Rows are points. A path goes straight from each point to the next, and from the last back to the first. The post is the endless flat space through its rows: a point in 2 columns, a line in 3, a plane in 4, and so on, so that a path can go around it. How many times does the path go around the post? Going back the other way cancels.
In the rows, zero is written as 128.

Post:
[[113 135 146]
 [175 115 114]]
Path:
[[147 151 115]
 [183 112 129]
 [142  94 160]
 [188  91  88]
 [125 149 118]
 [169 165 110]
 [201 102 124]
 [ 89 121 170]
 [122 112 111]
 [125 155 124]
 [147 135 146]
 [168 101 149]
 [172  94 118]
 [133 100 186]
 [127 138 150]
 [133 158 107]
 [ 67 148 117]
 [130 147  82]
 [131 145 128]
 [222 119 129]
 [138 117 150]
 [156 109 148]
 [156 157 139]
 [124 184 101]
 [122 131 102]
 [189  92  91]
 [ 78 162 109]]
Times around: 2

Post (8 x 9):
[[ 96  94 139 100 141 118 113 128 158]
 [131 123  95 118 200 124 145  94 126]
 [125 111  90 133 114 151 105 111 116]
 [109 112 124 143  94 151 154 124 139]
 [137 123 118  92 174 132 145  90 117]
 [103  67 191 142  91 133  88 151 160]
 [124 126  94 114 139 129 141 137 109]
 [148 155  91 123 148 146 134 118 127]]
Path (23 x 9):
[[106 171  26  81 152 150 182 121 147]
 [120 108 124 124 136 171  95  81 101]
 [131 172  80 100 128 174 138  96 105]
 [ 54  69 148  98 131  97  24 115 158]
 [154 139 122  91 114 112 147 129 104]
 [ 97  71 111 112 121 135  57 115 189]
 [112  95 150 145 179 152 113  96 152]
 [107 116 117 122 122 139  96 124 132]
 [119 114 140 135 155 126 100  65 165]
 [126 115  74 100 151 116 127 125 151]
 [156 111 111 120 193 149 110 101 113]
 [126 124 164 117 172 157  75  82 141]
 [113  95 113 110 140 137  48  67 125]
 [151 122 117 131 189 103 208 100 135]
 [160 115  83 128 126 162 155 126 137]
 [ 81 116  54 145 160 138 180 109 126]
 [142 132 134 157 154 154  81  94  92]
 [112 115  75  91 136 102 114 127 148]
 [175 155  66  40 148 135 163 148 116]
 [110 112 113 127 171 138 113 110 165]
 [138  91 154 140 121 165  81  80 117]
 [138 126 152 139 113 145 164 110 127]
 [163 168 102  84 126 135 173 133 116]]
Times around: 5

Post, 13 rows:
[[121 131  74 137 113 165 133  97 142 172 158 140 154 146]
 [127 146 109 119 126 139 129 156 135 136 182 166 109 114]
 [144 101 109  51 153 132 181  85 114 150  54 136 145 163]
 [110 122 181 106  92 187 157 122 110 135  54 159 142 150]
 [133 152 138 114 109 109  85 113 114 103 166  62 140 106]
 [125  80  95  96 106 125 178 114 107 145  93 129 168 152]
 [124 135 157 157 134 142 101 145 119 119 176 163 154 116]
 [122 125 128 143 121 124 130  96 114 183 146 153 127 104]
 [ 75 153 115 136 158 129  90 166 154 119 136  95 113 122]
 [106 144 147 125 120 106 163 119 144 115 112 137 144 152]
 [152 149 115 153 114 113  78 136  92  98 142 117 138 114]
 [ 56 170 131 157 127 165 135 115  94 107  98 122 180 132]
 [166 141  99  99 131 101 117 122 126 126 135  99 161 111]]
Path, 27 rows:
[[145 158  55 142 163 151  91 109  77 137 161 109 162 116]
 [ 93 121 162 118 166 153 164 114 131 134  81 112 150 154]
 [107 150  89 125 146 157 121 174 106  88 163 157 124 112]
 [ 95 111 112  83 112 158 125  88  99 125 129  98 122 131]
 [ 76  90  93 156 127  79 152 153 132 108 133 160 104 113]
 [121 127 141 102  68 182 178 135 171 144 127 128 107 137]
 [ 83 138 109 168  91 112 178 156 159 114 159 148 153 177]
 [146 107 130  93 116 108 113 115 121 178  84  83 189 129]
 [128 100 119 141  58 115 163 144 171 175 140 180 118 132]
 [117 101  51  96 124 178 134  60 158 127 165 122 164 163]
 [ 65 117  96 124 174 123 166 164 119  98 141 165 124 123]
 [108  98 119 143  76  98 158 121 125 108 133 157 137 156]
 [213 120 123  46 117 113 164 165 135  82  81 162 219 162]
 [142 190 153 156  82 150 136 124  98 136  68 146 189 134]
 [ 87 191  68 148 100 161 126 115 112 130 149  91 135 126]
 [104 102 180 126 121 173 105 104  99 149 122 122 129  75]
 [145 111 117 126 128 124 115 163 134  95 181 193 133  90]
 [ 95 171 156 187  89  72  92 122  72 111  94 119 134 115]
 [ 63 145 142 157 140  90 144 180 133 137  90 116 131 140]
 [ 74 139  84 145 157 119 149 128 114 130 115 119 148 142]
 [ 45 165  68 159 133 115 169 116 166 113 129  99 157 139]
 [ 39 131 102 119 170 147 150 153 147 107  73  89 126 149]
 [116 119 168 143 113  98 148 156 112 132 125 137  93 128]
 [132 127  90  73 107 154 166 152 134 149 165 110 193 130]
 [ 53 161 152  68 193 126 110 147 120 104 114 105 143 105]
 [121 179 122 109 124 111 104  90 131 101 196  96 140  97]
 [111  98  47 149 187 104 132 145 120 133 131 143 125 129]]
Times around: 0
